Each row of a before or after table is a point. The points were changed in one or more steps. Then noise was added and the rows were shuffled. The steps act on columns, c1 being the first. What was done? A step turns or swaps two columns, mirrors them in a line or flattens them onto one, adds a multiple of one to another, or multiplies or shifts one. Angles are multiples of 10 degrees, from the lower column toward the higher: turns from -170 to 170, lines from 10 to 170 but not 90. Use the fewest steps. Two steps may share a column if one is a turn and the other turns, adds or multiplies; they go together, in the order done. Otherwise the lowest column goes first.

Before (10 x 3):
[[-56  75  46]
 [ -7 -38 -20]
 [-35 -16  13]
 [ -9 -58 -43]
 [ 21 -51  27]
 [  3  47  53]
 [ -1  65 -30]
 [-13  96   5]
 [ 19  52 -43]
 [-46 -15  42]]
After:
[[ -2   0 -67]
 [  2  -2 -71]
 [ -1   0 -32]
 [  0   0 -49]
 [ -1   0  65]
 [  0   2  81]
 [  0   0   8]
 [  3  -2  42]
 [ -1   1  23]
 [ -3   1  71]]
Steps: multiply c1 by 0; multiply c2 by 0; multiply c3 by 1.6

Before, 9 rows:
[[-20  21   6  26 -56 -22 -14 -20]
 [ 74   3  38  -2  31 -14  51 -12]
 [-30 -44 -11  24   5  52  -9  -7]
 [-39 -46 -31 -41  33 -24  -3 -66]
 [-25  -8 121  12  20  34  -2 -93]
 [ -6 -55 -27   6 -32 -15 -35 -18]
 [-52 -51  19 -35  23 -28 -23 -28]
 [ -6 -22   8  -6 -59 -31  25 -17]
 [  0  -4   1  -6 -14  82 -26 -14]]
After:
[[ 13 -46 -51 -35   1  10 -16  -9]
 [ 54 -46   8  15  -5 -16  -4 -74]
 [ 62 -50  34   3   5   0 -47 -34]
 [ 14  -8  31 -21 -31  47  -3 -90]
 [  5  20  26 -31 -56  -5 -29  11]
 [-63   2  30  41  20  12 100 -23]
 [  2 -56   0 -10 -37 -11 -72   2]
 [  5  -5 -74   5 -19  17 -52  -5]
 [  7 -23  32   4 -60  -2  52  14]]
Steps: turn c1 and c4 by 150 degrees; turn c3 and c6 by 60 degrees; multiply c6 by 0.4; turn c5 and c8 by -30 degrees; multiply c7 by 2

Before (8 x 12):
[[ 44  32 -43  13   6  21  -1 -13 -27  15  -5  39]
 [ -6  -4 -17   1  -8   0 -20 -73 -21 -12 -15 -20]
 [-24 -33  39  17  26 -28  14 -47 -14  18   0  10]
 [-52 -29  39 -48  24 -21  32 -44 -46  27 -33 -13]
 [ -5  61 -42 -33 -25  47 -15  17  13  -4  42  50]
 [  4  -7 -31  37  14 -21  -5   0 -60 -15 -16  12]
 [  2  -2 -18  16  36 -47  17 -30  -3  -6 -24  -1]
 [-26 -56 -26 -67  -7   9  95  19  28  32  66  74]]
After:
[[ 15  29  40 -11 -28 -34  16 -46  -7 -28 -22 -12]
 [  3 -13 -38   5  30  61  21  14  14  -1  69  57]
 [ 40   0  38  48 -27  -3  19 -50 -45 -41 -49 -53]
 [  5  -1 -18  -4   3  11 -31 -72 -20  19  -9  -5]
 [ -1  -2 -26 -29 -21 -30   2  -3 -58  15  -9 -22]
 [  6 -19 -12   4 -40 -46  13 -35  -9  14 -19 -16]
 [-46 -35 -49 -19  -5  25  17 -17 -24   2  22  19]
 [ 18  92 -25  59  10  35 124  25  31 -34  16   9]]
Steps: turn c1 and c10 by 160 degrees; mirror c2 and c11 in the line at 70 degrees; mirror c4 and c6 in the line at 100 degrees; multiply c5 by -1; turn c7 and c12 by -40 degrees; add 0.5 times c9 to c12

Before (11 x 24):
[[   5   -4   40  -32   26  -61   -4   28  -40  -24  -13   28   35    7
     3   21    9    1    6  -29  -26   53   15   54]
 [ -25  -27  -24   67  -79  102  -17  -44   20   -1  -27  -54  -76  -20
   -28   -3   14  -19   -3   74   56   -4  -42  -87]
 [  -8  -23  -16   -8   62  -22  -45  -30   -8   31  -61  -26   48   36
   -39   12  -28    7    4  -52    3   23   31   72]
 [  -8  -54    4   48  -37   34   34  -74   53   -4  -42  -75   -9  -68
    17   12   15  -31   51   77   86    1  -18  -71]
 [  40  -42   51   16   37   13  -17  -12   -2   -1   16  -20   63   19
   -22   38   -5   77   20  -43  -10   55    3   31]
 [   0  -56   52   -6   14  -22   17  -51  -31   -6  -39  -26   34   50
    31   20    3   44  -47  -29  -12   -9    2   44]
 [   6  -64   16   79   15   84   10  -32   42   22  -26  -30  -66  -33
    33  -17  -27  -34   21  109   46   -4  -49  -31]
 [  37   28  -59   72   23   68   27 -102    8   24  -83    0   16   -8
   -35   89   15  -44  -21   23  -38   25  -51    3]
 [  31  -78   12   14   41  -73  -12  -13  -31   13  -36   10   55  -10
   -46   19  -33   37  -32  -44  -75   22   35   15]
 [ -38  -45    0   66  -26   55    0  -98   34   41  -23    2  -82  -50
    44   18  -16  -11   16   29   78   47  -25  -77]
 [  -3  -60   32  -38   53   13  -34  -31  -28   29  -19   26   57   -6
    -6   19   53   35   -2   -5  -33    3   56   25]]
After (11 x 24):
[[-26  57 -32  56 -12 109 -21  -5  25  12 -29 -60 -58 -16 -34  -1   8 -38
  -11  73  70  -9 -55 -91]
 [ 33   8 -51  63  73   9  31 -99   3  45 -84   1  37 -16 -51  90  18 -64
  -25  15  29  21 -48   5]
 [  0  39  21  64  13  26   3   2  40  29 -29 -23 -86 -31  30 -26 -36 -43
   14 106  91   5 -21 -25]
 [ 43 -72  45  32  25 -23 -20 -71   5  -5  16 -26 -16  22 -25  38 -14  73
   19 -41  25  50   8  32]
 [  2 -53  50   4   4 -35  17 -85 -34  -9 -46 -27 -33  42  22  16   4  44
  -50 -17 -19  -9 -29  38]
 [-38  58   4  64 -33  49  -4 -51  34  54 -20   8 -71 -43  40  15 -18 -23
   19  23  82  55  -7 -74]
 [ 27 -75  16  23  29 -73  -5 -77 -28   8 -33  12 -55  -9 -42  23 -33  24
  -19 -42 -81  27  29   8]
 [ -5 -12   4  37 -61  41  30 -90  49   8 -38 -69 -50 -66  14  18  18 -34
   45  74  65  -8  10 -77]
 [  4 -77  34 -21  49 -37 -34 -94 -23  10 -22  32 -39  -7  -7  18  49  43
   -3  -2   5  -4  62  32]
 [  3 -52 -17  -6   2 -60 -40 -68  -4  15 -62 -32   2  35 -43   7 -27   8
    0 -52  15  21  37  75]
 [  2 -35  43 -36  -9 -59  -7   4 -33 -33 -15  19   8   7   4  21   7  11
    8 -35 -41  53   3  50]]
Steps: turn c2 and c13 by 70 degrees; add 0.7 times c2 to c8; turn c4 and c18 by -10 degrees; turn c5 and c6 by -60 degrees; turn c5 and c21 by 50 degrees; turn c10 and c23 by 20 degrees; add 0.5 times c19 to c23
